Rows are points. To make a cloud, some directions were put in groups of two or more. Within a group, all points are equally far from the middle, so they leave a hole (a ring in 2 directions, a hollow ball in 3). The other directions are filled evenly. Then the cloud was stretched, turned, moved and blurred a little. How many holes are there, and how many directions does each take, smallest first?
In the rows, zero is written as 128.

Cloud:
[[175 126  92]
 [125 159 107]
 [163 118  82]
 [154 127  80]
 [163  68 127]
 [113 132 150]
 [159 161 123]
 [115 109  87]
 [139 165 117]
 [138  67 103]
 [131 136 159]
 [163 137 157]
 [125 159 141]
 [174 120  89]
 [165 137  90]
 [101 133 130]
 [156 135  85]
 [158  83 152]
 [164 152 103]
 [102 107 129]]
Holes: 1 (3)

Cloud (30 x 4):
[[158  95 134 158]
 [127 187 136 150]
 [120 158 173  92]
 [172 115 135 101]
 [134 146 145 181]
 [145 183 165 118]
 [117 104 167  99]
 [181 125 159 129]
 [147 188 154 124]
 [ 99 173 134  99]
 [159 133 113  89]
 [121 136 186 105]
 [135  90 112 145]
 [119 138 156  78]
 [120  81 133 126]
 [137 138  87 112]
 [121 140  97  91]
 [145 151 116 169]
 [ 84 134 134 138]
 [105 163 137  85]
 [163 177 151 124]
 [112 163 151  85]
 [159 104 140 167]
 [150 125 131 178]
 [ 99 138 162 160]
 [164 135 184 146]
 [128  99 102 143]
 [117 135  89 107]
 [108 142 164 167]
 [158  97 136 161]]
Holes: 2 (2, 2)

Cloud:
[[148 131 103 132 165 163 101 107]
 [165  89 141 104 134 128  95 139]
 [181 111 147 122  85 145 106  77]
 [106 165  97 120 146 154  97 152]
 [108 148  99  81  72 158 109  98]
 [140 125 157 106  80 122  99  69]
 [103 146 103 120 171 109 167 108]
 [106 112 178 153 123 120 144  95]
 [135 163 122 148 159 166 120 142]
 [151 113  73  88 109 167 168  88]
 [116 147 148 118 145 107  81 153]
 [134 151 128 122 100  67  97 158]
 [103 146 135 129  73 110 146 153]
 [128  98  68 116  78 109 126  91]
 [155 166 115  87 100 163 160 147]
 [ 93 122 159  75 106 133 123 105]
 [162 121 129 147 132 179  90 119]
 [178 140 148 114 108  92 125 157]
 [131 154 146 139 165  92 104 136]
 [143 170  90  92  94 175 130  96]
 [131  95  90 162 108 123 172 123]
 [127 172 121 110 100 120 130 179]
 [140 109  96 122  99 153  91 171]
 [126 111 155 120 137 164  78 114]
 [121 119 100 125 168 143 185 126]
 [150 159 138 108 100 154 180 118]
 [100 137 149 167  91  85 113 108]
 [ 88 135 130  72 108 114 137 144]
 [138 111 112 151 110 143 119 179]
 [130 141 105  59  80 164 118 115]
 [108 136 164 144 114 118  74 141]
 [119 113 143 184 112 138 125 142]
 [144 153 144 138  70 152 144 102]
 [157 109 111 168 103 140 159 141]
 [182 101 144 120 103 106 105  75]
 [129  87  91 117 153 108 107  86]
 [173 101 144 123  77 149  96  85]
 [168 129 114  78 135  76 138 129]
 [160 147  97 103 113  86 130 170]
 [119  85 108  85 125 156  84 121]
 [107 119  66 119 146 162 165 129]
 [ 91 163  94 127  96 145 164 111]
 [ 72  90 136 143  91 144 111  98]
 [136 150 178 141 124 132 102  93]
 [ 95 155  88 119 128  76 112 115]
 [113  67 129 122 116 151 145  67]
 [ 82 142  94 159 129  97 147 107]
 [162 113 115 139 101 154  71 146]
 [147 140  99 138  84  96 167 146]
 [133 164 122 129  91 149  94  69]
 [ 81 127 140 159  87 106  91 109]
 [147  89  92  90 133 101  93 127]
 [118 129 161 161 141 133 166  99]
 [144 120  93 135  61 121  97 149]
 [117 158 130  83 156 150 112 128]
 [ 97 132 135  82 116  88  91 126]
 [ 94 136 138 100 116 159 170  84]
 [164 126 100  80 126  84  98 105]
 [106 140 126  84 122 100  78 101]
 [159 114  80  88 136 104 141 156]
 [ 86 141  91 122 147  95 144  93]
 [115 154 111 125 131  75 177 125]
 [101 126 156 110 119  62 114 134]
 [100 110 166  89 141 135 123  94]
 [124 142 145  76 136 132 131  75]
 [129 160 102 149  84  86  88 116]
 [127 103  59  99 131 125 120 144]
 [133 135  94 101  59 132  97 151]
 [177 134  92 144 100 118  94  86]
 [137 140 165  77  98 134  98 119]
 [139  83 138  96  76  98 147  96]
 [114 148 138 114 157 141 153 169]
 [146 136 141 107 109 117 185  85]
 [107 171  96 125 139 175 109 140]
 [136 122 128 175 140 158 153 100]
 [140 107 107 143  92 171 156 157]]
Holes: 2 (2, 6)

Cloud:
[[108  92  67 123 117 140 147 146 152]
 [103 157 159 111  90 136 141 130 166]
 [ 81 172 132 147 127 101 108 171 102]
 [112 100 148 142 147 180  99  96 114]
 [ 73  85 136 109 146 107 153 107 102]
 [104 112 115  97 129 132 142  70  96]
 [156  91 155 146 127 157  95 170  94]
 [ 55 124 125 125 105 113  84 115 169]
 [ 98  51 139 158 151 117 138 135 156]
 [144 124 106 159 136 184 109 117 122]
 [ 91 122  98  88 153 115 165 138 148]
 [131  37 129 161 118 126 111 125 141]
 [102  97 142 122 141  95  79 132  77]
 [159 126 143 115 147  87 123 151  80]
 [126 120 122 179  98 112  82  85 120]
 [144 104 172 107  97 115 136 117  70]
 [111 126 109 174 113 102  94  78 119]
 [101  77 154 141 148 103 104  71 131]
 [139  96 127 100 130 120 100 180  91]
 [169 129 128 111 171 138 111 151 106]
 [ 78  84 119 130 119  98 166 140 136]
 [ 93 137 100 178 169 143 133 131 140]
 [120  88 164 122 108 163 107 140 176]
 [112 115 186 123 123 178 149 130 137]
 [ 99 113 169 130 153  95  87 146  95]
 [122 155 104 148 123 134  68 134 178]
 [124  56 155 170 119 156  96 133 155]
 [157 102 157 180 144 153 122 154 130]
 [123  62 136 137 161 142 128 153  78]
 [128  87 145 162 155 117 157  86 131]
 [108 156 120 149  99 162 135  90 127]
 [ 91 143  95 111 155 173 156 147 142]
 [145 136 167 159 165 153 110 182 108]
 [135  97  96 128 125 141 173 115 105]
 [139 122  82 155 148 177 109 142 113]
 [121 123 180 151 119 157  85 166 127]
 [ 85 160  90 157 172 148 113 138 131]
 [ 95  99 167 130  85 115 167 106 119]
 [124 119 164 138 122 109 164 104  64]
 [ 96 123  68 122 151 130 112 194 103]
 [113 141 155 111  95 123  68 120 155]
 [139  99 102 113 149 101 131  90  98]
 [138 160 125 153  92 138 106  79 160]
 [113  93 157 145  83 175 142 118 117]
 [146  72 138 167 131 129 161 137 124]
 [ 62  87 122 115 135 101 141 134  95]
 [155 114  79 160 121 134 132 143 159]
 [ 93 121 101 133 117 197 113 118 103]
 [ 84 143 127 149 139 149 125  82  76]
 [ 94  87  78 138 148 151 137 152 174]
 [106  99 133 135  79 153 173 109 151]
 [ 90 108 178 162 127 184 109 129 109]
 [ 96 101 167 140 144 113 172  98 102]
 [146 121 123 104 125 158  97  77 142]
 [119 102 176 152  61 124 140 101 154]
 [107 167 122  99 111 152  91 144 147]
 [130 125 198 117 139 111 137  92 121]
 [157 100 154 149  83 105  80 137 144]
 [145 111 171 129 158 129 111  86 124]
 [156 139 161 136 157 120 168 134 115]
 [ 43 136 129 108 114 129 105 143  94]
 [154  82  87 123 128 112  93 137 121]
 [ 90 126 157 171 106 142 120 182 116]
 [125  86 153 134 133  90  87 146 105]
 [ 46 147 115 142 115 125 118 108 147]
 [127 154 178 141  91  91 114 111 124]
 [ 77  87 150 142 121 106 144 105  84]
 [ 90 107 178 118 135 119 176 102 111]
 [144 151 185 130 104 157 106 109 102]
 [ 88 114 156 131 138 132 177  88 109]
 [ 93 134 124 182 147  98 141 101 147]
 [ 97  90 138  79 141 115 147 159  90]
 [117 151 181 156 119 100 137 101  97]
 [139 116 139 125  90 135 156  72 105]
 [ 99 115 113  87  83 102  88 105 146]
 [125 146 155 140 104 135 139  78  81]
 [ 90 110 127 132 113 126 185 159  89]
 [105 135 106 104 141 155 147  82  94]
 [141 165 126 106  91 110 102  93 114]
 [116 111  92  78 124 120 114 164  75]
 [ 61 136 126 104  99 143 154 112 134]
 [122 128 163 161 150 136 163  89 142]
 [143 152 131 177 144 167 120 161 128]
 [150 127 140 144 124 136 108 185 156]
 [151 100 137 163 158 159 158 146  95]
 [ 62 149 149 106 161 106 131 132 133]
 [100 103 115 207 102 121 114 119 157]
 [ 88 146 101  81 101 149 117 162 109]
 [101 168 104 147 153 140  78 157 139]]
Holes: 2 (4, 4)

Cloud, 104 rows:
[[160 118 149 137 125  80 146 131  62]
 [135 159 119 156 157 140  79 130 107]
 [ 90  90 135 112 134 133 130 141 107]
 [150 133  97 101 158  93  80 147 101]
 [149 143 106  76 119  98 107  74 108]
 [120 121 105 112 102 114 100 182 104]
 [162 170 152 150 135  91 148 165 110]
 [171 151 144 156 104  87 120 129 150]
 [132 159  97  77 129 138 126 130 150]
 [170 137 133 144 126 153 160  64 135]
 [102 122 134 151 121 152 115  95  60]
 [ 86 156 135 130 160 120  81 131 105]
 [101 113 142 128 120 150 109  61 130]
 [149 110 144 145  92 191 136 128 110]
 [156 173 125 111 116 137 167  77  66]
 [128 142 129 189 178 174 137 117 142]
 [135 150 139 118 173 159 168 121  89]
 [164 144 133  99  81  72 160 119  69]
 [128 166 144 129  93 186 106 145 116]
 [131 158 141 125 122 100 202  82 124]
 [102 121 124 128 103 104 145  55  93]
 [146  86 117 126 125 133  95  84 138]
 [132 138 163 161 146 158 132  71  82]
 [113 119 136 142 157 148 101 133  63]
 [127  86 119 186 148  92 140 122 125]
 [128 141 122 141  98  67 147 123 159]
 [160 162 124 112 151 170 119 103  90]
 [148 158 166 118 113 139  96 162 138]
 [ 90 114 143 125  88 140 123  86 143]
 [165 124 131 125  67 134 140 125  97]
 [114 109 135  78 142 143 115 125 124]
 [ 96 152 126 115 151  72 165 112 130]
 [140 120 126 107 102  95 191  93  92]
 [159 136 137 129  97 172 109 116  99]
 [121 134  83 104 134 102  87 102 138]
 [126 122 172 174 171 174  91 129 137]
 [166 136 131 167 119 146 172 168 128]
 [129  90 161 121 166 109 144 125 132]
 [114 112 132 133 172 107 100 136  68]
 [ 95 166 155 114 131  96 190  94 112]
 [135 201 137 108 103  85 123 177 100]
 [141 158  96 120 115 105  92 129 160]
 [ 73 130  92 131 132 137 143 132  91]
 [110 149 202 132 113 142 148 129 131]
 [153 151 107 100 137 162 153 142  92]
 [143 120 167 121 110  82 128 139 143]
 [132 149 126 129 115 173 135  70 173]
 [117  65 105 149 135 138 104 121 123]
 [159  89 118 130 148 120 108  81 143]
 [109 137 114 181 164 141  97  95 142]
 [128 173 158 176 170 128 150 131 126]
 [146 167 112 114  72 129 144 159 162]
 [105 146  84 123 153 114  95 140 138]
 [151 134  86 169 161 138 138 109 146]
 [142 154 137 106 108 107 127 198  95]
 [ 98 109  95 143 134 121 167  84  90]
 [134  99 131 169 147 141  95 123  87]
 [139 127  65 109 118 118 137 157 115]
 [140 146 158 127 159 109 178  65 126]
 [125 149 155 162 120  93 131 176 129]
 [103 157 126 132 117 178 122 118  64]
 [ 86 108 124 140 104 148 148  83  83]
 [149 142 110 107 113  69 122  77 125]
 [169 145 175 161 120 125 156 169 154]
 [120 131 126 141 165 131 146  43 123]
 [163 148 141 126 137 125  85 107  73]
 [162 136 102 115 114  87 165 169 100]
 [110 152 155 106  85 149 183 110 122]
 [147 117  91 130 143 127  95 142 176]
 [ 94 122 148 115 151 180 116 101 149]
 [128 153 124 150 156 137 116 124  47]
 [136 182 115 165  95  84 150 114 110]
 [107 152  95 155 128 160 149  76  98]
 [167 154 131  98 105 150 104 102 116]
 [116 176  90 119  82  59 153 101  99]
 [132 128 100 158 137  81 177  86 125]
 [143 176 167 153 153  97 117 147 102]
 [153 151 118 117  75 163 113 161 112]
 [173 163 110 170 127 131 121 102 129]
 [126 168 133 152  89 180 100 148 138]
 [ 89 119 121 113  82  88 162 105  78]
 [117 111  93 167  84 108 119  98 118]
 [137 114 108 137 157  78 173  89 125]
 [138 127 114 129 169 117 175  68 110]
 [135 223 140 129 134 101 144 102  99]
 [156 171 124 127 152 110 130 172 138]
 [120 115 135 189 124  78 145  94 140]
 [145 134 112 114  87 146  92 172 112]
 [152 135 109 103 151  85  73 127 107]
 [175 116 104 112 139 103 145 142  88]
 [148 135 109 114  98 107 109 104 172]
 [132 129 103 132  56 104 128 161 128]
 [138 154 135  90 171 150 133 107 142]
 [ 84 118 105 120 144 108 131 146 136]
 [149 160 149 147 100  98 100 147 145]
 [134  91 183 164 143 109 151 137 113]
 [151 170 152  92  69 109 154 131  71]
 [174 148 157 117 157 118 146  82 127]
 [116 165 136  84  83 125 186 104  99]
 [138 194 101  86  77 111 174 148  97]
 [134 135 103  93 164  54 142 135 108]
 [129 151 113 103 115 124 187 148 143]
 [159 100 154 119 172 124 150 116 119]
 [127 183  96 155 112 127 120  93  91]]
Holes: 2 (4, 4)
